Rows are points. To make a cloud, some directions were put in groups of two or more. Within a group, all points are equally far from the middle, so they leave a hole (a ring in 2 directions, a hollow ball in 3). The other directions are filled evenly. Then the cloud was stretched, turned, moved and blurred a little. How many holes are there, and how many directions does each take, smallest first?

Cloud:
[[-2.86 -1.08]
 [-2.90 -0.87]
 [-2.48  2.07]
 [ 2.34  0.38]
 [-2.20 -1.94]
 [-2.12 -2.01]
 [-1.40  2.81]
 [ 2.11 -1.24]
 [-1.18 -2.62]
 [ 1.48  2.05]
 [-1.84 -2.19]
 [ 2.33 -0.39]
 [-1.39  2.87]]
Holes: 1 (2)

Cloud, 19 rows:
[[ 1.66 -0.35 -0.41]
 [ 0.94 -0.95  0.68]
 [ 1.38  1.22  2.69]
 [ 0.29 -1.30 -1.49]
 [-0.89 -1.24  1.76]
 [-0.52  2.64  3.14]
 [ 3.36  0.84  1.12]
 [ 3.54 -2.71 -1.43]
 [-2.21 -1.83  0.08]
 [ 1.63  1.31  1.68]
 [-0.65 -1.21 -2.85]
 [ 1.21  1.43  2.40]
 [ 3.28 -1.68  0.27]
 [-0.52  2.60  3.04]
 [-3.66 -1.03 -2.95]
 [-2.26  0.52 -1.70]
 [-2.23  2.25  1.61]
 [ 3.16  0.05 -4.03]
 [ 0.81  3.10  3.16]]
Holes: 0

Cloud (21 x 3):
[[-0.68 -1.55  1.83]
 [ 0.23 -0.02  3.01]
 [-1.18  2.34 -3.05]
 [-1.89 -0.67 -1.24]
 [ 0.13 -0.72  2.83]
 [-3.35  2.30 -1.55]
 [-1.60  1.54 -2.94]
 [-0.08 -0.79 -1.87]
 [ 2.44 -0.85  1.73]
 [-2.22  3.27 -2.63]
 [-1.97  4.01 -2.05]
 [-1.63  1.87  2.14]
 [ 0.94 -0.84 -1.55]
 [ 0.28  0.51  2.99]
 [-0.53  3.19  1.56]
 [-2.36  0.08 -1.65]
 [-2.76  2.73 -2.48]
 [-2.53  3.77 -1.98]
 [ 0.29  3.55  0.84]
 [ 1.56 -1.97  0.72]
 [ 1.81  1.41 -1.54]]
Holes: 1 (3)

Cloud, 31 rows:
[[ 4.27 -0.05 -1.91 -1.88]
 [ 4.24 -0.97 -1.55  0.40]
 [ 2.73  1.40 -2.40 -2.08]
 [-2.46  1.52 -2.73  0.53]
 [ 4.38 -0.58 -1.86 -0.49]
 [ 1.49 -3.26 -2.22  1.37]
 [ 0.66 -1.65 -2.94 -1.74]
 [ 0.73  2.04 -0.34 -3.05]
 [ 1.96 -2.20 -0.83  2.85]
 [-0.70  0.62  2.59 -1.33]
 [ 0.24 -2.54  2.69  0.79]
 [ 0.74  1.18  2.58  0.95]
 [ 0.22  0.42 -1.27 -3.21]
 [ 4.88 -0.91 -1.07 -1.01]
 [ 3.63 -0.66 -1.50 -3.08]
 [-0.59 -2.58  0.89  2.97]
 [-1.59  0.66 -0.23 -2.26]
 [-0.49 -2.80  1.08  2.65]
 [ 2.07 -0.11  3.30  0.51]
 [-2.41  0.35 -2.78 -0.66]
 [-0.06  2.05  1.24 -2.21]
 [ 2.18 -1.34  0.57  2.81]
 [-0.02  0.09 -1.63 -3.02]
 [-0.88  2.81 -1.27 -0.09]
 [-2.46  0.52 -2.88 -0.34]
 [ 1.14 -2.25 -3.57  0.66]
 [ 1.58 -3.56 -1.62  1.13]
 [ 1.51 -3.45  1.80  0.68]
 [ 4.24  0.01 -1.84 -2.12]
 [-1.67  2.19  0.08  1.42]
 [-0.55 -0.64 -2.72 -2.07]]
Holes: 2 (2, 2)

Cloud, 51 rows:
[[-0.55 -1.14 -1.42  3.60 -1.16 -3.16]
 [ 0.99  1.15 -1.72 -4.49  1.66 -1.93]
 [-1.72  2.79  0.83  1.92  1.46 -3.51]
 [ 0.84 -0.32  0.20 -5.66 -1.25 -0.60]
 [-1.00  1.96  0.74  3.15 -1.85  1.82]
 [ 2.09 -1.56  0.03 -3.08 -2.57  1.77]
 [-1.29 -3.26 -0.14  0.98 -0.45 -1.47]
 [-0.79 -2.73 -0.02 -3.17 -3.05  1.84]
 [ 0.83 -2.45  1.29  1.36 -3.90  0.05]
 [-0.15 -0.15 -2.05  3.66 -1.93  2.19]
 [ 1.12  2.24 -3.24 -3.67 -0.02 -2.02]
 [-1.58  0.54  2.98  3.96  0.24 -0.53]
 [-1.46  0.33  2.92  0.86  1.71 -1.29]
 [-0.16 -2.15 -2.48  0.10  2.27 -0.28]
 [-2.15  1.04 -2.39  3.05  1.61 -1.81]
 [-0.29 -0.58  0.44 -3.65 -0.80 -2.94]
 [ 0.20  0.81  0.86  3.59 -1.50 -2.37]
 [-0.61 -0.32 -0.85  3.05  3.40  1.46]
 [-0.71 -3.60  0.35  2.76 -1.34 -0.84]
 [ 0.70 -0.94  0.52  0.70 -4.73 -0.41]
 [-0.06 -0.40 -4.06 -1.69  1.57 -1.13]
 [-1.86 -0.45  2.06 -1.22 -2.76  2.40]
 [ 1.44 -2.07 -0.81  0.51  1.10 -0.77]
 [-2.63  0.06  1.73  3.62  0.96 -0.95]
 [-0.87  0.48  3.38  3.49 -0.72  0.13]
 [ 2.20 -1.49 -2.15  1.42 -0.83  1.26]
 [-1.57  0.34  2.61 -2.79 -1.54  1.87]
 [-0.24  2.74 -0.11 -2.35 -2.64 -2.22]
 [-0.47 -1.86 -0.75  4.61 -3.30  0.36]
 [-0.96  1.90  2.06  2.43 -2.34  1.28]
 [-0.45  4.40 -1.17 -2.14  0.19 -1.84]
 [-1.15  0.51 -2.60 -1.02  2.72  0.31]
 [ 0.71 -0.43 -0.16 -2.25  1.93 -2.24]
 [-2.39  2.62 -1.81  0.34  1.13 -1.19]
 [ 0.62  2.81 -1.41  2.41  2.63 -2.70]
 [ 0.62  2.01  0.01 -0.03 -3.54 -0.92]
 [-1.00 -0.71 -1.66 -1.90 -3.60 -1.64]
 [-0.79  0.29 -0.87 -1.87 -1.52 -4.23]
 [-0.92  0.87 -3.89 -1.25  0.43 -0.20]
 [ 0.54 -1.62  0.34 -4.56 -3.47 -0.28]
 [-0.58 -3.59  1.06  3.01 -3.54  2.08]
 [-1.42  0.69 -2.82  3.42  2.70 -0.87]
 [-1.13  0.51 -3.37 -0.90 -1.82 -1.72]
 [-0.78  0.99  2.44  3.29 -0.07 -1.98]
 [-1.36 -2.22  0.06 -3.31 -1.48  1.75]
 [-0.72 -2.02 -0.90  4.69 -1.87 -1.52]
 [ 0.63 -1.58 -1.83 -1.42 -1.41  3.70]
 [ 2.44 -1.03 -1.48 -1.06 -1.72  1.74]
 [ 1.04  1.46  0.90 -0.03  0.49  3.27]
 [-1.43 -1.69  1.73  2.02 -3.59  2.92]
 [ 1.28 -0.10 -3.71 -2.66 -1.67  0.68]]
Holes: 3 (2, 2, 2)

Cloud:
[[-0.85  2.62  0.76 -1.99 -1.48  0.35]
 [ 1.98 -1.09 -1.13 -2.30 -1.02  0.72]
 [ 1.62  1.51 -1.36  1.65  0.64 -2.44]
 [-0.50 -2.35  0.31  2.28 -2.26 -2.36]
 [ 2.08  2.13 -1.38  2.61 -0.29 -0.66]
 [-2.03  0.97  3.20 -0.46 -2.74 -1.44]
 [ 1.45  0.55 -0.74 -2.17 -0.78  2.79]
 [-1.36  2.54  1.07  1.08 -1.97 -1.06]
 [ 1.50  1.09  0.67 -3.73 -3.57  2.00]
 [ 0.43 -3.06 -1.40 -0.13  0.95 -1.72]
 [ 0.13 -1.91 -2.82  5.67  2.58  0.27]
 [ 1.25 -1.84 -3.77  3.22  2.32  1.68]
 [ 0.79 -0.97  1.65  4.30  0.43 -1.10]
 [ 1.43  2.14 -0.58  2.88  1.54  0.56]
 [-0.82 -0.83  1.62  3.78 -1.86 -2.16]
 [-0.43 -2.31 -1.31  3.57  1.53 -2.48]
 [-1.45 -3.26 -0.95  0.53  0.07 -3.00]
 [-2.04 -1.73 -2.26  4.16  1.59 -2.18]
 [ 2.40  0.99  1.89  2.31 -0.48  0.03]
 [ 0.93 -2.42 -1.13  1.00  0.78 -3.04]
 [-1.73 -0.42  3.17  0.02 -2.83  1.52]
 [ 0.53  1.25  0.82 -4.51 -3.58  0.86]
 [-1.72  0.67 -3.09 -3.78 -0.45 -1.02]
 [-1.35 -1.64 -2.40  3.94 -0.72  0.44]
 [-0.35  2.31 -2.03  2.29 -1.73 -1.60]
 [-1.43 -2.40 -0.43 -0.67  3.24  0.66]
 [-2.52  1.11 -1.61  4.53  0.77 -1.45]
 [ 1.50  0.50 -3.07  3.99  2.51 -0.59]
 [ 1.85  0.91  1.11  2.07  0.50 -1.18]
 [-1.99 -1.25  3.51  0.07 -1.07 -0.23]
 [ 0.58  0.92  1.53 -1.42  1.31 -1.26]
 [ 0.86 -0.73  3.27  2.41  0.04 -0.03]
 [ 0.92  0.41 -2.39  2.80  2.92 -2.49]
 [-3.15 -2.60 -2.06 -0.27  1.16 -0.75]
 [-2.44 -3.15 -0.64 -0.71  2.15 -0.16]
 [-2.75 -0.23 -3.39 -2.03 -0.43 -1.65]
 [-1.95 -2.17  2.01 -0.76 -1.16  1.01]
 [ 1.38  0.90 -0.89 -2.83 -4.03  2.29]
 [ 2.36  0.87 -1.77 -0.96 -4.12 -0.06]
 [-1.31  2.37  0.39 -3.25 -0.77 -0.74]
 [-0.55 -0.66  1.59  5.01  1.52  0.88]
 [-1.64 -1.43  0.17  3.67  1.73 -3.61]
 [-0.89  1.18 -2.95  0.58 -1.72 -2.40]
 [ 0.12  1.04 -0.10 -4.78 -2.42  0.14]
 [-3.10 -0.52  0.31  2.94  2.03 -4.11]
 [-1.69 -0.82  2.60  2.35 -0.60 -3.40]]
Holes: 2 (2, 2)

Cloud, 84 rows:
[[ 1.00 -0.15 -1.30 -0.07  0.80 -2.36  3.63 -1.67]
 [-0.59 -2.92 -3.35  1.61  1.48  1.09  3.99  0.16]
 [ 1.01 -1.99 -1.81  0.80  2.46 -2.58  2.28 -0.55]
 [ 0.42  3.95  2.03 -2.25  1.94  2.25  1.60 -2.89]
 [ 1.84  2.12  0.92 -0.63 -3.91 -0.72  2.44 -3.66]
 [-1.94 -0.83  1.33 -0.77 -2.45  0.73  1.61 -0.75]
 [ 2.54 -4.60 -3.50 -1.75 -3.45  0.10 -1.44 -2.29]
 [ 2.94 -1.92 -3.78 -3.49 -1.80 -1.52 -0.15 -0.68]
 [ 1.64  3.98  0.28 -2.84  0.10  0.38  0.86  0.15]
 [-0.01 -1.72 -1.88  0.49  1.45 -0.60 -1.68 -3.19]
 [ 3.04  2.15 -1.94 -1.51  1.01 -1.29 -0.32 -1.22]
 [-1.36  0.06  0.76  0.68  2.79  2.41  0.99 -3.43]
 [ 1.42 -3.78 -2.77  2.09 -0.24  1.51  4.43 -0.76]
 [ 1.48  1.56  1.40 -4.19 -1.93  1.86  2.28 -0.29]
 [ 1.17  3.80  1.82 -0.93 -1.32 -0.01  1.92 -1.66]
 [ 1.40 -1.29 -2.07  3.17  3.61  0.90  1.62 -1.51]
 [ 0.46 -0.67 -1.87  3.31  2.89  0.51  0.22 -2.97]
 [ 1.68 -2.48 -3.04  0.70  2.07  0.30  3.49 -1.12]
 [ 0.32  3.59  0.85 -0.59 -0.60  1.56 -2.57 -3.59]
 [-1.17 -2.42 -5.23  0.43 -0.25  0.23  0.71  0.55]
 [ 2.19 -1.44  2.13 -0.40  1.98  2.35  0.00  0.41]
 [ 1.64  2.28 -2.62 -3.50 -2.83 -0.55 -0.05  1.88]
 [ 0.55 -2.18 -1.03  1.85  2.20  1.32  0.79 -3.60]
 [-3.66  0.08  0.00 -0.85  2.82 -0.83  1.29 -0.08]
 [ 2.06 -2.91 -4.86 -1.75 -1.44 -0.08 -0.39 -0.45]
 [ 0.47  2.68  0.51 -2.55 -2.65 -0.89 -0.38  0.21]
 [ 2.41  1.05 -1.88 -0.25  2.80  0.86  0.77 -2.57]
 [ 2.42  0.86 -1.28  1.70  4.22 -0.45  1.03 -1.28]
 [-2.03  3.86 -1.04 -2.11 -0.91  2.31 -1.65 -2.06]
 [-0.60  4.05 -1.75 -3.06 -0.69 -1.04  1.63  1.51]
 [ 2.91  1.30 -1.34 -4.06  1.02  0.49 -0.52 -1.71]
 [-0.35 -0.40  0.36  0.78  0.64  0.72 -2.24 -5.16]
 [ 3.17 -1.08  0.44 -2.20  1.24  0.05 -0.76 -1.29]
 [ 2.44 -1.88  3.22  1.98 -0.76  1.82 -1.64  0.54]
 [-0.19 -0.54  2.87 -0.22 -2.04 -1.65  1.29 -0.15]
 [-3.52  2.57 -0.56 -2.36  0.61 -0.13 -0.51  0.37]
 [ 2.46 -1.25 -0.95  0.17 -0.60  1.48 -0.74 -4.71]
 [ 1.76 -3.97 -0.79  0.57  3.68 -1.05  0.56 -0.42]
 [ 1.36  0.55 -5.58  0.54 -2.51 -0.79 -0.12 -0.81]
 [ 0.63  0.86  0.10 -3.06  2.42  1.41 -0.58 -3.06]
 [ 2.01  1.59  0.29 -1.90 -0.73  1.00 -2.33 -1.50]
 [-0.29  1.25  2.76 -4.27  1.34  0.49 -0.66 -1.83]
 [ 1.55  1.48 -2.71  1.35  1.38 -0.47 -0.98 -4.11]
 [-2.38 -2.71 -0.53  1.54 -1.54  0.09  1.35 -1.22]
 [ 0.94  1.90 -1.31 -4.25 -1.60 -1.93  0.08  2.23]
 [-1.25 -0.41  5.12 -0.02 -1.67 -0.02 -2.25 -2.81]
 [-1.68  0.96  2.86 -0.89 -0.49 -0.65  1.25 -0.40]
 [ 0.83 -3.64 -3.22  0.56 -2.73  0.69  2.68 -1.23]
 [ 1.17  1.20 -2.86 -0.78  1.22  1.25 -1.24 -3.54]
 [-1.64 -2.38 -2.80  3.08  2.61  3.32  0.56  0.49]
 [-2.80  3.98 -0.37 -0.71 -0.77 -0.75  1.40 -1.72]
 [ 0.63  2.11  1.91 -2.31  0.33  1.40  0.02  0.23]
 [ 3.55  1.59 -0.60  0.74 -1.28 -0.13 -0.23 -3.23]
 [-2.19 -0.58 -2.47  0.48  0.55  2.16  4.46  2.70]
 [-2.29 -1.46 -0.84 -1.40  1.85  0.80 -0.04 -2.27]
 [-1.24 -2.06 -4.04 -0.67 -2.31  1.81  2.98 -1.27]
 [ 2.26  1.14  3.88  0.24 -2.77  0.31  0.41 -2.57]
 [-2.38 -1.80 -1.32  2.33  1.94  2.69  3.73 -1.19]
 [-1.24  1.17 -2.29 -1.96  2.40  2.78  0.62 -2.64]
 [ 2.86 -5.58  0.75  2.05 -2.42 -0.28  2.10  1.37]
 [-2.43 -0.07 -3.73 -0.69 -0.88  2.05  3.29  1.62]
 [ 1.11  2.26  1.75 -2.27 -2.31 -0.84 -4.33 -2.09]
 [-0.42 -0.11 -1.31  1.42 -3.28 -1.67  1.07 -1.83]
 [ 0.24  1.76  1.99  0.42  2.93  2.14  0.32 -3.28]
 [-0.13  1.75 -1.44 -0.22 -3.23 -2.01  0.35 -0.31]
 [-2.89  3.00 -3.95 -3.92 -0.93  0.69  2.04  0.79]
 [-1.32 -1.36 -0.73 -3.62  3.15  1.65  0.48 -1.20]
 [-1.24  0.54  1.52 -0.29  0.54  4.18  1.98 -0.26]
 [-1.16 -1.61 -1.90  0.55  4.94 -1.14 -0.73 -0.40]
 [ 2.41  0.13  1.37 -0.86 -0.01  0.73  0.07  2.16]
 [ 2.76 -0.63  1.21 -0.20 -0.13 -0.02  1.12  2.38]
 [ 2.89 -0.05  0.90 -1.31  1.73  2.22  0.83  0.85]
 [ 0.69 -3.58  1.51  0.84  0.48  2.75 -2.31  0.10]
 [ 3.82 -0.96  1.56 -0.40  1.12 -1.96  1.24 -3.34]
 [ 0.79 -2.83 -3.66  0.89 -0.50  1.98  2.63 -3.08]
 [ 0.21 -3.74 -1.85 -1.56  0.40  0.19 -1.71 -2.49]
 [ 2.24 -0.86 -5.07 -0.72  1.32  1.50  2.48 -0.96]
 [ 2.92 -3.34  3.19  3.55  2.66  0.96  0.41 -2.57]
 [ 3.08 -0.32 -2.95  1.37  0.04  1.12  0.68  2.96]
 [ 3.49  1.03  0.94  2.42 -0.36  0.17  0.67 -1.59]
 [-1.30  2.46  1.80 -3.44  0.56 -0.04  1.77  0.07]
 [-0.12  1.92  1.81 -4.16  0.50  0.23  0.21  1.21]
 [-0.06 -1.49 -5.64  3.29  0.76  0.87  1.65  1.41]
 [-0.67  0.70  4.03  0.31 -1.18  1.09 -0.98 -1.38]]
Holes: 1 (3)

Cloud:
[[ 1.26  2.49  2.05  1.66  1.19 -1.68 -1.12  2.10]
 [-2.15  2.49  1.02  3.34  4.10 -2.57 -3.30 -0.60]
 [ 1.57  2.75  1.53  1.13 -2.55  1.00 -1.13  0.23]
 [ 0.41  3.75  2.43 -0.53  2.07 -1.72 -3.64  3.50]
 [-1.34  2.98  1.67 -2.59  0.12  0.97 -0.02  3.53]
 [-0.30  0.71 -1.35  1.59  0.26 -0.17 -0.51  2.08]
 [-4.37 -0.35  1.69  0.59  0.52 -2.10 -0.85 -0.65]
 [-1.27 -1.34  3.82 -1.72 -0.33 -1.68 -1.98 -1.17]
 [-1.76 -2.84 -1.35  3.33 -0.20 -1.98 -2.04 -0.53]
 [-3.70 -0.70  4.02 -0.69 -0.93 -1.58  0.50  0.55]
 [ 3.32 -1.18 -2.61  0.12  0.75  1.57  3.09  0.33]
 [ 2.31  2.25 -2.59  0.32  0.13 -2.95 -1.51  2.97]
 [-1.15 -0.47  3.02 -0.33  0.34 -0.29 -2.34 -1.90]
 [ 4.01  2.58 -1.67 -2.75  4.29  0.93  0.49  1.05]
 [ 1.05 -4.11 -0.97  0.33 -0.84 -0.04  0.41 -0.38]
 [-1.74 -1.96  2.87 -0.79 -1.41 -3.57 -0.35  0.10]
 [-3.10 -1.04 -1.93  1.80  1.68 -0.09 -2.37  1.03]
 [ 4.27  0.52 -1.98 -3.25  0.21 -0.43  3.41  3.82]
 [-2.16 -0.47 -0.46 -1.02  0.88  0.12  3.81  0.14]
 [-0.39  0.18  1.49 -0.91 -1.51 -1.23 -3.75 -0.05]
 [-1.64  0.72 -0.78  0.69  5.41  1.57 -1.14 -0.97]
 [ 1.12  3.20  1.63 -1.02  2.26 -2.03  0.24  1.48]
 [ 3.70  2.75 -2.09 -0.36 -1.06  4.05 -2.37  1.85]
 [-0.15 -1.30 -0.08 -2.61 -1.58 -2.84 -1.57  0.91]
 [ 0.33  2.55 -3.12 -3.61  0.91 -0.16  1.71  0.34]
 [ 0.90  0.64  3.08  3.74  3.97 -1.13 -3.63  1.22]
 [-0.66  0.63  1.29  2.91 -0.07 -0.35 -3.52 -3.61]
 [-1.53 -0.70  0.60  0.49  0.72  0.83 -0.89 -4.30]
 [-1.09  2.06  1.65 -2.59  3.39 -1.91  1.93 -2.09]
 [ 1.10 -2.95 -1.31  1.47  0.26 -0.33  1.50 -1.91]
 [ 1.33 -1.19 -4.36  1.77  1.65 -0.27 -1.19 -1.18]
 [ 3.74  2.42 -2.64 -0.92  0.20  1.83 -1.56  2.64]
 [-0.85  0.86  1.73 -0.54  0.83  3.42 -1.20 -0.55]
 [ 2.44  2.43 -2.59  0.49  1.00 -2.28 -1.38  2.21]
 [-5.16  1.40 -0.78  1.18  2.14 -0.41 -0.13 -4.11]
 [-0.45 -1.50 -3.52 -0.60 -0.19 -1.06 -2.94  0.28]
 [ 0.77 -1.72 -5.43 -2.28  0.34 -0.76 -0.26  0.31]
 [ 0.32 -0.03  1.59  2.06  2.42 -0.57  0.07  0.51]
 [-4.16  0.36  1.09  1.17 -0.81 -1.44 -2.09 -3.35]
 [ 3.23 -0.45 -4.58 -1.24  1.07 -3.91  0.57  1.10]
 [ 4.78  1.57 -1.12 -1.73  2.18 -1.56  1.44  2.71]
 [-1.63  0.24 -0.38  0.49 -2.22  0.81 -0.45  1.33]
 [-0.96  2.09 -2.78  1.09  2.49  1.52  1.54 -2.91]
 [ 0.91 -3.36 -0.10 -1.29 -3.30 -1.32 -1.63 -1.87]
 [ 1.32  0.75  1.41  0.40  2.37 -0.01  3.30  1.19]
 [ 2.07  0.24 -1.42 -1.22  3.58  1.85  1.94 -0.99]
 [ 1.47  1.99 -2.48  1.54  4.40  1.03 -0.62 -2.24]
 [ 0.13  2.76 -3.36  2.08  0.77 -1.35  0.47  2.41]
 [-2.05  1.90  0.66  0.85  5.61  0.50 -0.02 -0.72]
 [-2.14  3.72 -2.50 -1.77  1.43 -2.93 -0.82 -0.53]
 [ 0.62 -0.51 -2.51 -0.47  0.48  0.01 -3.27  0.78]
 [-3.34 -1.41 -2.10  0.06 -0.26  1.13 -0.35 -1.24]
 [-0.74 -2.53 -1.55  0.73  1.46  1.08  0.61 -2.89]
 [-1.96 -0.85  2.87  4.99  1.97 -2.35 -2.39  0.22]
 [ 4.09  2.26 -3.70 -1.32  1.70 -2.28  0.21  2.83]
 [-1.10  0.61 -1.24 -3.40 -1.84 -2.83  0.56 -0.63]
 [-1.33 -0.46 -1.10 -0.49  2.80 -2.21 -1.49 -0.08]
 [ 0.34 -2.62  0.57 -1.75  2.01  2.62  3.65 -0.60]
 [ 2.07 -1.14 -1.33 -0.55  0.32 -1.73 -0.74 -0.63]
 [ 1.40  2.08 -5.66 -1.22  1.47 -0.83  2.36  2.72]
 [ 0.78 -0.30  0.96 -0.75  0.96 -1.70  2.96 -0.86]
 [-0.18  0.33 -0.89 -3.39 -3.94  0.59  0.62  0.72]
 [-1.14  0.12  0.55 -0.07 -1.07 -2.65 -0.71  2.71]
 [ 1.49  1.66 -1.65 -2.26  1.40  3.90  0.17 -0.23]
 [ 0.45  0.61 -0.39  2.43  0.53  2.92  1.64 -1.27]
 [-1.08  3.81 -0.79  2.81  1.71  1.77 -1.77  2.92]
 [ 0.51 -1.87 -0.35 -0.04  0.24 -3.92 -1.66  1.17]
 [-2.82 -0.88 -2.60 -0.74  1.00 -2.76 -1.42  1.14]
 [ 3.39  2.18 -0.74  1.87  5.34  0.70 -0.51  0.09]
 [ 2.41  1.79 -0.80  0.24  1.73 -2.94 -4.40 -0.40]
 [-1.22  0.22 -4.39 -3.64  3.00 -2.13  2.67  1.73]
 [-1.23 -0.78 -0.13  1.30  1.05 -2.04 -1.06 -0.48]
 [ 1.15  1.59  0.00 -0.95  3.12  1.65 -0.72  1.54]
 [-1.39  1.43 -1.51  1.23  4.23  0.77 -0.62 -0.32]
 [ 3.96  1.78 -3.10 -0.44  0.89 -0.48 -1.70  1.16]
 [-2.49  2.34  0.19  0.88  5.68 -3.17 -0.94 -0.17]
 [-0.10  1.59 -1.99 -1.08 -2.20 -1.44 -1.28  2.71]
 [ 2.40 -0.62  3.92 -0.83  1.29  0.93 -1.23 -0.71]
 [ 0.15  1.96 -0.64 -4.20  1.24 -0.42  2.01  3.85]
 [-0.27  2.36 -2.74  0.06  3.53  2.63  1.08  0.92]
 [ 1.08 -1.22 -1.84 -2.21  1.13 -1.83 -0.49  2.43]
 [-1.80  2.18 -2.94  0.36  1.06 -0.73 -0.12  3.02]
 [-0.93  0.87 -4.75  2.67  0.49 -0.57 -0.67  0.82]
 [-0.36 -0.05  2.37 -0.97  2.41  0.00 -0.39 -3.54]
 [-4.89 -2.59  4.43  0.47  1.31 -1.28 -0.97 -0.75]
 [ 2.14  0.66 -1.71  1.29  0.83  1.71 -2.24  0.23]
 [ 1.83  2.19 -0.92  1.31  2.14  3.15 -1.74  2.94]
 [-0.45 -0.37  1.13 -3.31  1.08 -5.90  1.14 -0.81]]
Holes: 0
